Each point is reached from the start by the listed moves, each made once or not at all, plus a little noise. Say if it took an odd or an even number of moves. Then give how often each move was made.

Moves:
(1): [ 43  28 -15]
(2): [-7 63 22]
Start: [-18 -16  60]
Points:
[25 14 47] -> odd (1, 0)
[19 77 67] -> even (1, 1)
[-27  46  75] -> odd (0, 1)

Moves:
(1): [ 21  -2  -6   4  30  -5  -3  17 -14  -4   6]
(2): [  6  19  10 -11   2 -18  -9   6  13   0  10]
(3): [ 20 -17  15   8   0 -30  -3   0   2  21 -16]
(4): [ -5   6   6  15   6   0 -16   6   5   7  -4]
(5): [-26  -1  -2 -28  15  16  14  15   0  -8 -11]
(6): [ -3   3   5  -6  -2  23  20   2  31 -26  -3]
(7): [  1  12  -6  16  35 -14  35  -9  -2  15   1]
(8): [-13  18   5   6 -13  -6   9  38 -17 -19  -6]
Start: [ -9  -5   1 -34   8  -2  -1  25  -3   7  14]
Points:
[ 24 -18  13 -28  35 -14  13  43  15  -5   0] -> odd (1, 0, 1, 0, 0, 1, 0, 0)
[-12  -7  15 -48  37   0  39  95   0 -28 -17] -> odd (1, 0, 1, 0, 1, 1, 0, 1)
[-13  45   9 -23  30 -40  32  58  -8   1  22] -> odd (0, 1, 0, 0, 0, 0, 1, 1)

Moves:
(1): [ 10   3  11   8   9   0  23 -13 -18 -10 -22  11  -5]
(2): [ 15   1  15 -17   6  -2   0 -11  22  10  25 -39  -3]
(3): [ 26 -18  -9   6 -44  41 -17  43 -27  27  -2  16   4]
(4): [ -2   1  18  -7   9 -26  -6 -10   1  25  -6   3 -20]
(5): [  3   9  11  17   9 -11 -12  -1 -13 -45   9 -23 -11]
(6): [ -6   3  -8  17   7   1  -4 -16  -5 -12 -13   0   3]
(7): [ 35 -15  29  -2 -25   3 -14  -1  24 -10  46   3  -8]
(8): [ 50  23   5 -23   5 -14 -10  22 -27  12 -40   7   7]
(9): [ 11 -25  12 -16  -2  36   8 -21  11  10  -1  21 -32]
(10): [-26   9  14  -3 -20  14 -24  35  23  -8   6 -22   1]
(11): [ -2 -22  -4  12  -7  -7  -2  -1  24  -6  -5  -6   0]
(12): [-13 -25  13 -13  -1   2  -1 -21   4   0 -16   6   3]
Start: [  2  11  -1  15   2  -5 -14   0   4  -6   3 -16 -14]
Points:
[ 55  24  25  19  16 -66 -46  14 -12 -17 -43 -33 -42] -> even (0, 0, 0, 1, 1, 0, 0, 1, 0, 0, 1, 0)
[ 64  -7  61   8 -76  49 -44  51  27   2  57 -49 -27] -> odd (1, 1, 1, 0, 0, 0, 1, 0, 0, 1, 0, 0)
[ 86  33  95 -26 -20 -31 -47  25  31  16  12 -55 -46] -> even (1, 1, 0, 1, 0, 0, 1, 1, 0, 1, 0, 0)
